Every row gives one point. The points of each table are mixes of a few directions, plus a little noise. How many directions does each table use, and how many do they share? Where both have some left over, give the other angles between the two spaces (their principal angles), to ten degrees, smallest first.

First (4 x 3):
[[-0.021,0.532,0.043],
[0.008,-0.187,-0.016],
[0.008,-0.241,-0.017],
[0.004,-0.099,-0.007]]
Second (5 x 3):
[[0.003,-0.183,-0.013],
[0.013,-0.422,-0.033],
[0.000,-0.001,0.002],
[-0.017,0.509,0.038],
[-0.001,0.100,0.009]]
Directions: first 1, second 1, shared 1

First (9 x 6):
[[0.005,0.009,-0.003,0.002,-0.040,0.024],
[0.034,0.053,-0.027,0.002,-0.209,0.130],
[-0.009,-0.015,0.008,0.000,0.062,-0.038],
[0.033,0.055,-0.034,0.004,-0.210,0.130],
[-0.149,-0.260,0.131,-0.016,0.968,-0.603],
[-0.010,-0.011,0.012,0.000,0.046,-0.033],
[0.033,0.057,-0.025,0.005,-0.181,0.120],
[0.032,0.052,-0.037,0.004,-0.197,0.116],
[0.037,0.068,-0.029,0.010,-0.232,0.145]]
Second (7 x 6):
[[-0.251,-0.217,0.143,-0.326,-0.071,0.079],
[-0.018,-0.096,-0.203,-0.196,0.249,0.198],
[0.369,-0.027,-0.197,0.141,-0.097,-0.172],
[0.224,0.132,-0.127,0.134,0.194,0.100],
[-0.422,0.066,0.168,0.046,-0.133,-0.113],
[0.223,0.068,-0.155,0.180,-0.013,-0.112],
[-0.129,0.072,0.365,0.019,-0.131,0.021]]
Directions: first 1, second 4, shared 0; angles 70

First (7 x 8):
[[0.051,-0.113,-0.237,0.049,-0.467,-0.380,0.328,0.119],
[0.176,0.117,0.117,-0.029,0.257,0.096,-0.001,-0.114],
[-0.009,0.197,-0.111,-0.144,0.048,0.057,-0.030,-0.079],
[-0.134,-0.091,-0.146,0.029,-0.260,0.152,-0.151,0.006],
[0.008,-0.179,0.304,0.233,-0.231,0.147,0.023,0.013],
[0.076,-0.268,0.101,0.146,0.239,0.021,-0.125,0.053],
[-0.169,0.345,-0.026,-0.293,0.411,-0.095,-0.049,0.006]]
Second (10 x 8):
[[-0.080,0.023,-0.096,-0.009,-0.056,-0.212,-0.040,0.083],
[0.089,-0.072,0.082,-0.065,0.062,-0.093,0.041,0.091],
[-0.021,-0.039,-0.052,-0.085,-0.009,-0.375,-0.030,0.204],
[-0.121,0.028,-0.106,0.066,-0.124,-0.287,0.082,0.069],
[0.058,0.099,-0.063,-0.216,0.221,0.623,-0.614,-0.150],
[0.210,-0.147,0.220,-0.081,0.129,-0.031,0.154,0.095],
[0.025,-0.015,0.013,-0.037,0.030,-0.009,-0.032,0.027],
[-0.042,-0.001,-0.076,-0.067,-0.011,-0.236,-0.087,0.130],
[0.071,0.032,0.152,0.173,0.011,0.611,0.172,-0.346],
[-0.188,0.094,-0.071,0.320,-0.254,0.006,0.354,-0.206]]
Directions: first 5, second 3, shared 1; angles 30, 50

First (9 x 11):
[[0.007,-0.227,-0.114,-0.225,-0.224,0.134,0.163,-0.125,0.154,0.010,-0.019],
[0.105,-0.013,-0.109,-0.018,0.095,0.197,-0.035,0.022,0.058,0.045,0.004],
[-0.002,-0.323,-0.227,-0.257,-0.340,0.186,0.279,-0.163,0.225,-0.051,-0.035],
[0.011,0.238,0.493,-0.104,0.270,-0.295,-0.357,0.058,-0.180,0.272,0.078],
[0.109,-0.050,-0.421,0.223,0.079,0.350,0.122,0.071,0.087,-0.153,-0.040],
[-0.069,0.142,-0.126,0.371,0.065,-0.077,0.046,0.117,-0.119,-0.221,-0.022],
[0.093,0.013,-0.197,0.115,0.122,0.210,0.002,0.064,0.039,-0.043,-0.005],
[-0.091,0.048,0.447,-0.254,-0.058,-0.351,-0.145,-0.081,-0.082,0.192,0.053],
[-0.155,0.168,0.268,0.135,-0.010,-0.386,-0.067,0.045,-0.184,-0.051,0.018]]
Second (8 x 11):
[[-0.132,0.255,0.021,0.243,0.128,-0.057,-0.310,-0.018,-0.205,-0.087,0.088],
[0.048,-0.262,-0.236,-0.194,-0.138,0.167,0.001,-0.183,-0.414,0.012,-0.120],
[-0.009,0.042,-0.020,-0.340,0.213,-0.197,-0.024,0.107,0.288,-0.295,-0.038],
[0.001,0.066,-0.106,0.128,-0.162,0.061,0.007,-0.032,-0.128,0.077,-0.178],
[0.290,-0.096,0.319,0.282,0.002,0.085,0.456,0.256,-0.042,0.154,0.071],
[-0.163,0.185,0.016,-0.028,-0.196,0.076,-0.241,-0.188,0.314,0.090,0.063],
[-0.100,-0.277,-0.084,0.071,-0.105,-0.079,0.250,-0.024,0.279,0.394,0.012],
[0.068,0.090,0.090,-0.173,0.262,-0.060,-0.121,0.087,-0.108,-0.353,0.088]]
Directions: first 3, second 6, shared 1; angles 60, 80

First (8 x 12):
[[-0.188,0.108,0.110,0.008,0.116,0.073,-0.182,-0.004,0.197,-0.227,0.429,-0.079],
[-0.059,0.034,0.034,0.002,0.036,0.023,-0.057,-0.001,0.061,-0.071,0.134,-0.025],
[-0.095,0.054,0.056,0.004,0.059,0.037,-0.092,-0.002,0.100,-0.115,0.217,-0.040],
[-0.236,0.135,0.138,0.009,0.146,0.092,-0.229,-0.005,0.248,-0.286,0.540,-0.099],
[-0.020,0.012,0.012,0.001,0.012,0.008,-0.020,0.000,0.021,-0.024,0.046,-0.008],
[0.185,-0.106,-0.108,-0.007,-0.114,-0.072,0.179,0.004,-0.194,0.223,-0.422,0.078],
[0.039,-0.022,-0.023,-0.002,-0.024,-0.015,0.038,0.001,-0.041,0.047,-0.089,0.016],
[0.374,-0.214,-0.219,-0.015,-0.232,-0.146,0.363,0.008,-0.393,0.452,-0.855,0.157]]
Second (8 x 12):
[[-0.099,-0.059,0.160,0.151,0.044,-0.138,0.058,0.051,0.087,-0.166,0.227,-0.102],
[-0.079,0.113,-0.139,-0.114,0.196,-0.007,0.041,0.113,0.126,-0.171,0.238,-0.149],
[-0.038,-0.032,0.106,0.076,-0.025,-0.021,-0.032,-0.022,0.020,-0.035,0.070,0.003],
[0.103,0.011,-0.072,-0.076,-0.104,0.115,-0.064,-0.082,-0.111,0.189,-0.257,0.131],
[0.266,0.069,-0.401,-0.302,-0.083,0.176,0.050,-0.038,-0.241,0.377,-0.595,0.165],
[0.118,0.057,-0.336,-0.203,0.115,-0.039,0.212,0.133,-0.062,0.062,-0.197,-0.079],
[-0.202,0.024,0.452,0.197,-0.154,0.218,-0.485,-0.252,0.131,-0.083,0.354,0.163],
[-0.069,-0.176,0.233,0.275,0.013,-0.300,0.214,0.097,0.045,-0.176,0.166,-0.134]]
Directions: first 1, second 3, shared 1
